Rows are points. Examples show where two turns around zero, p and q, send a point. Where does a point land after both, in the order given? Backwards means that the second turn is done in reverse. Each puzzle has new turns, and all numbers are rounded.

Turn p:
[-40 -32] => [-45 -24]
[25 36] => [31 31]
[15 -4] => [14 -7]
Turn q:
[-61  -5] => [-61   2]
[ 47 -11] => [ 45 -16]
[14  6] => [15  4]
[-24  20] => [-21  23]
[25 -9] => [ 24 -12]
Where do these land?
p, then q: [-24  23] => [-16  29]
p, then q: [-27 -18] => [-31  -9]
q, then p backwards: [51 -5] => [51 -2]

Turn p:
[-45 -28  -3  37  33 -12] => [-52 -20  10  28  37  -2]
[-25 -35  18  10  -7 -26] => [-24 -30  26   8   2 -27]
[ 46  -3  -1 -20 -38  44] => [ 53  -9  -5  -5 -45  31]
[48 56 23 16  6 24] => [51 60  6 16  2 18]
[  1  -1   5 -44 -35  35] => [ 11  -6   6 -32 -50  26]
[-18   6  -1   8 -12 -28] => [-19   5  -2   5  -5 -31]
[  7  23 -39 -33 -36  37] => [ 10   9 -43 -22 -50  29]
[ -8 -35 -11  21  25 -46] => [-17 -33  -4  12  42 -35]
[ -6  15  10   4  64 -29] => [-13  23   8 -12  66 -10]
Turn q:
[ 21  48 -14  38  10  18] => [ 9 47 -7 44  7 23]
[ 28 -31 -19  19  -8 -36] => [ 29 -30 -19  25 -19 -27]
[ 28  34 -20 -45   2   5] => [ 26  47 -17 -32   7 -13]
[ 20 -29 -21  -3  32  19] => [ 20 -20 -36  -3  27  15]
[  3 -22   9  11 -20  11] => [  7 -21   8   0 -19  18]
[-35 -30  83 -25   8 -12] => [-23 -46  72 -35  25 -10]
[-65  29 -19   5 -24  -5] => [-68  23  -3   0 -29  -6]
Where do these land?
p, then q: [ 18 -29 -12  47  -6 -11] => [  9 -34 -13  47   0   1]
q, then p: [ -5  11   5 -15   8 -59] => [ -8   4   7  -6  21 -58]
q, then p: [ -3  25 -18   2  21   5] => [-13  24 -20   4  15   5]
q, then p: [ 18 -35  63  22  10   8] => [ 28 -31  57  15  21  22]
p, then q backwards: [ 26  54  -6 -74 -16  22] => [ 30  17 -26 -64 -47  41]
p, then q: [-25  25 -26   7 -33  38] => [-25  23 -12   2 -48  30]
q, then p: [-28 -52  -7  11  16  -3] => [-27 -55  -2   3   9   8]

Turn p:
[ -8 -59 -27  53 -22 -24  -2  13  19] => [  7 -62 -34  49   4 -18   6  28   8]
[-19 -17  20 -16   3   9  17   1 -32] => [-30  -5   9 -15   3  11  18   2 -32]
[-34  16  85  11   0  48 -25  36 -44] => [-63  20  87  14  -7  19 -17  29 -34]
[ 16 -29   6  -8  62 -26   8   6  13] => [ 33 -18   5 -29  56 -14   8  13 -12]
[ -4   4   1 -34  -3 -21  -3 -25  31] => [  5 -13  -2 -35  -2 -11  -1 -30  28]
[ 47  27 -30  29   5  -7  59 -21  29] => [ 59  31 -25  21   3   2  55 -11  29]
[ 43   0  -8   1 -23  29 -11  15   9] => [ 35   4   3   9 -36  25 -15  16   1]
[-47  62 -47 -36  -7  23   3 -17   6] => [-44  56 -42 -25  -8  18 -15 -26  42]
[-28  -4   8 -39   4 -58 -24  17 -22] => [-29 -12  -4 -41   2 -58 -22  -4 -23]
[ 36   0  -8  39 -20  27 -23 -24 -10] => [ 28   0   3  52 -18  27 -17 -18  -9]
Turn q:
[-13  28  25  -2 -24 -18  -1 -17  11] => [-14  30  17  -2 -25 -17   5 -18  15]
[-27   0  -6 -10  52  -5 -32   8 -31] => [-38  10  -7  -1  35   6 -30  20 -39]
[  9 -42  10 -15  12 -22 -30  58   8] => [ -2 -45  18  -8  -5 -27 -33  52 -14]
[ 21   8  -7 -22  28  -5 -20   3  60] => [ 17   5  13 -22  29 -11 -38  18  47]
[ 10 -28 -14  38 -18  -6  19 -12   4] => [ 21 -24 -18  34  -4 -14  18 -17   6]
[-15  44   6 -18  13  10   1  32  15] => [-13  35  15 -20   3  13   6  40  14]
[ 45  26   7  11 -23  55 -21 -68 -45] => [ 41  31  -2   7 -19  63 -18 -73 -29]
[-77 -58 -29 -39   5   5  25  16 -57] => [-81 -59 -46 -22   7  15  33   9 -42]
[ 24  30  -4   4 -26 -24  61 -25 -12] => [ 32  25  -6 -16  -6 -23  60 -34  -1]
[  0  46 -17   9 -43  -7   5   3  10] => [ 15  41 -20  -3 -38  -6  17   4  21]
[ 23 -54  30  44  25  17  -7   1  36] => [ 22 -49  38  53  24   0 -20   0  19]
Where do these land?
p, then q: [-24 -16  -6 -10  25 -31 -30 -59 -52] => [-38   7 -32   7  40  -1 -25 -56 -42]
q, then p backwards: [-23  13 -10  16  37 -15  31  22   4] => [-24   1   0  27  31  -9  35  24  -3]
p, then q: [  3  35   8  12 -43  15 -32  34  58] => [ 12   3  27  18 -52 -19 -27  26  58]
p, then q: [ 17  25  41 -22 -41  -8   9  29  36] => [  5  -6  40 -25 -53 -28  15   0  32]
p, then q: [ 33 -11 -22  26  11 -31 -17 -70 -84] => [ 18  26 -45  33  27   3  -4 -74 -73]
q, then p: [  8 -32  23  26  39  10  -7 -48 -35] => [ -6  -6  16  36  49  21  -4 -39 -39]
q, then p: [  7  -3  -5 -23  15  19  -5  54   7] => [ -1  -3  11 -26 -12   9 -14  53 -13]
p, then q: [  4  16 -21 -24  10  20  20 -11  24] => [ 14   9  -5 -28  12  24   1   1  32]
q, then p backwards: [-40   6  -8  -6 -17  38  37  40   1] => [-23 -21   1  -2 -21  38  54  21  14]
q, then p: [ 16 -33  -1   4 -35 -17  -6   9  41] => [ 27 -52  -3   3 -21 -21  -2   4  18]

Turn p:
[-17 -24  -4   5 -41  15  15  -8   3  -1 -15   2] => [-23 -15  13 -10 -42   3  13  -5  18   3   0  -5]
[-11 -24  18 -18  -3 -16  13 -20  -2 -13 -10 -12] => [ -2 -14  29  -8  -5 -24  17   1 -11  -2  -7 -20]
[  0  22  36  12  24  26 -20  -4  -3  -5 -10   0] => [ 13  16  25   6  27  40  -9  -4  -2   8  -2 -13]
[-14  29  -8   4 -43 -28 -14  -5   7  -8   3  10] => [-31  28   3  22 -22 -13   0 -24 -12 -11  11  20]
[-14  10  -9 -23  14   1   6 -12  -2 -11  -4  31] => [ -5  -4   1  -2  12   9  26  -3 -15 -17 -24  19]
[-10  40   1  15 -15 -15  16   9  -8  -4  57   3] => [ -3  12 -13  36   2   1  16  10 -17  -3  54  29]
[ -6  70 -13 -12  19   6  14  -2  23  19 -20   3] => [  4  61 -22   8  21  15  35  -1   4  14 -21  16]
[-12 -26  -4  18  24   4   8 -12  -4 -23 -22 -10] => [ -7 -23   0   1  10   6   8   1   8 -12 -15 -43]
[-18  -9   8  -5  19   4  14 -16   3 -10  62  -6] => [ -2 -27   6  -7  34  -5  25  16  -9  -7  48  10]
[-10 -24  -1   1  26   5   7 -17 -19  30  -8   1] => [ -5 -28  -8 -16  12   6   5  10 -13  31 -17 -13]
[ -2   3  -1  -5 -21 -13 -52  97  12  41   0  11] => [-19  35  -7   8 -15  -6 -86  49  17   3 -13  49]
[ 15 -23 -12  -4   5  18 -24  -1 -15  -5 -16 -25] => [  9  -5  -6 -33  -7   7 -26  -4  -1  -8  -5 -29]
[ 62 -24  -6   3 -35 -16  17  10 -12 -18  -6  -7] => [ 46 -18  -9   9 -48 -31 -18 -21  11 -13   5  -6]
[ 38 -19  -6  10  27   7   0 -19  17   8 -11  -2] => [ 26 -17 -13 -12  22  -7  -6 -25  23  13 -14 -14]
Turn q:
[ 54  20  21  25  11  41   9  20 -14  -2   1  -3] => [ 39  25  29  22  14  38  -7  26 -26   6 -13   8]
[ -6   0 -12 -20 -32 -42  -5  -2  41  11 -19  18] => [-14   8   1 -34 -20 -20  18  -4  56   5   9   4]
[ 17   1  -7  -9  15  -9   8  20  -5   6  39 -13] => [ 35 -10  -4   1  -7  -2  -7   8 -14   2  34 -11]
[ 20   2  19  14   7  -4  11 -19 -15 -15  18 -17] => [ 26 -11  24   7   2   3  -3 -21 -22 -11  -7  -1]
[-10  -7 -23 -47 -35  -9  -9 -38  12  -8 -10   8] => [-13  -6 -34 -32 -21   8  23 -34  32   4 -17 -13]
[  5  22  14  -4  43  -6   5   8  -5 -23  -6 -14] => [ 14  19   3 -12  20  -8 -11   3 -30 -35   5   3]
[ -1  21 -18  13  20  27  30   2  -2 -13  20 -11] => [ 18   6 -14  30  20  14  17  -5 -23 -14  20  12]
[  0  16  27  10  11  39   5  39 -12  -4   4 -23] => [ -2  14  17  25  21  27  -8  31 -30 -13  10 -22]
[-20 -26  -1   7 -18  -9 -13  16  -7 -27  -1  16] => [-22 -29  -3   4 -23  -6   0  21   8 -19 -14   4]
[-22 -25 -24 -17 -23 -21 -31   0 -30  32 -42  33] => [-44   2 -26 -22 -34 -32  -1  16   9  44 -33  -2]
[-22 -50   2 -29 -13 -14   3 -21  20  26 -25  28] => [-31 -33 -14 -40  15 -17   7  -2  37  33 -17  -1]
[-14  20   0   8  18  -1  -7 -19  15 -10  32  28] => [ -6  -7  -7  -3  -4  14 -16 -23  -3 -13  26  39]
[-20 -21  -4 -20 -32 -12 -43 -27  18  34 -17  -5] => [-34   0 -10 -15 -15 -10 -20 -25  45  30 -14 -27]
[  3  26  22  34   0   9  31  16 -25  10   0 -22] => [  3  16  40  31  12  -2  18   7 -37   3  10  -5]
[ 16   2 -17  36  27  12   6   5   8 -16   4 -24] => [ 30   9  -1  39  20  -9 -10   3  -3 -20  -1  11]
Where do these land?
q, then p: [ 22 -11  33  17   0  -8  17  -2  29 -15 -17   5] => [ 26  -2  38  11  23  -2   1   4  17  -6 -24   1]
q, then p backwards: [  6  34   9 -21   4  11 -11   7   2  25  23  -3] => [  3  24   9  13 -13  22 -21  -6 -16   9  11 -28]
p, then q: [ -5 -15  21 -15 -26 -18  52  -6 -31  -7 -29  16] => [ -4 -16  49   9  -6 -12  45  18   5  19 -29 -16]
p, then q: [ 16  -9 -12  28  14  -8  34 -24   9 -16  20   1] => [ 35 -30  -4  18  19 -23   8 -15  13   1   5  11]
q, then p: [  1  29 -31   1  -5  -4 -32  26   3  17   4  16] => [-20  30 -18  10 -15   7 -10  -6   5  -3  24  37]
q, then p: [-12  20 -20 -29  36  -3 -36   7  -1  13  -8   0] => [-18  33 -32 -16   7  -1 -10  -6 -31 -22   7  18]
q, then p backwards: [-34 -22 -21 -30 -29  10  36  -5   0 -50   5   2] => [-21 -17 -49   7  14  15  44 -25  -8 -33   4  20]
q, then p: [-21  20   2  10   5  -1 -36 -18  -2  -1  20   8] => [-34  -2   9  -8   0  19  -5 -28 -16  -8  15   8]
q, then p backwards: [ 24 -37  33  26  -1 -35  12  11   7  17   7 -19] => [ 16 -45  54 -11   7 -13   8   1  13  -4   3 -10]
p, then q backwards: [ 48 -18   7  14  -6  -3  -3 -18  -4 -23  -4 -20] => [ 17  -9  -2  -9   2 -25  -8 -20   6  -1  32 -41]
p, then q: [-21 -13 -12 -12 -35   3  38 -22   3  -3 -31 -15] => [-14  -8  18  -6   4  -7  57 -12  16   2   8 -30]
q, then p: [ -8 -14 -10   6  28  41 -48   9   4  28  20  23] => [-37   2 -28 -23  16  32 -50  -3   5   3  -1  20]
q, then p backwards: [-16  35   0   5  17  16 -21  34 -19  15 -10 -14] => [-26  33   3   7  -4 -22 -21  23 -18   2   1 -29]
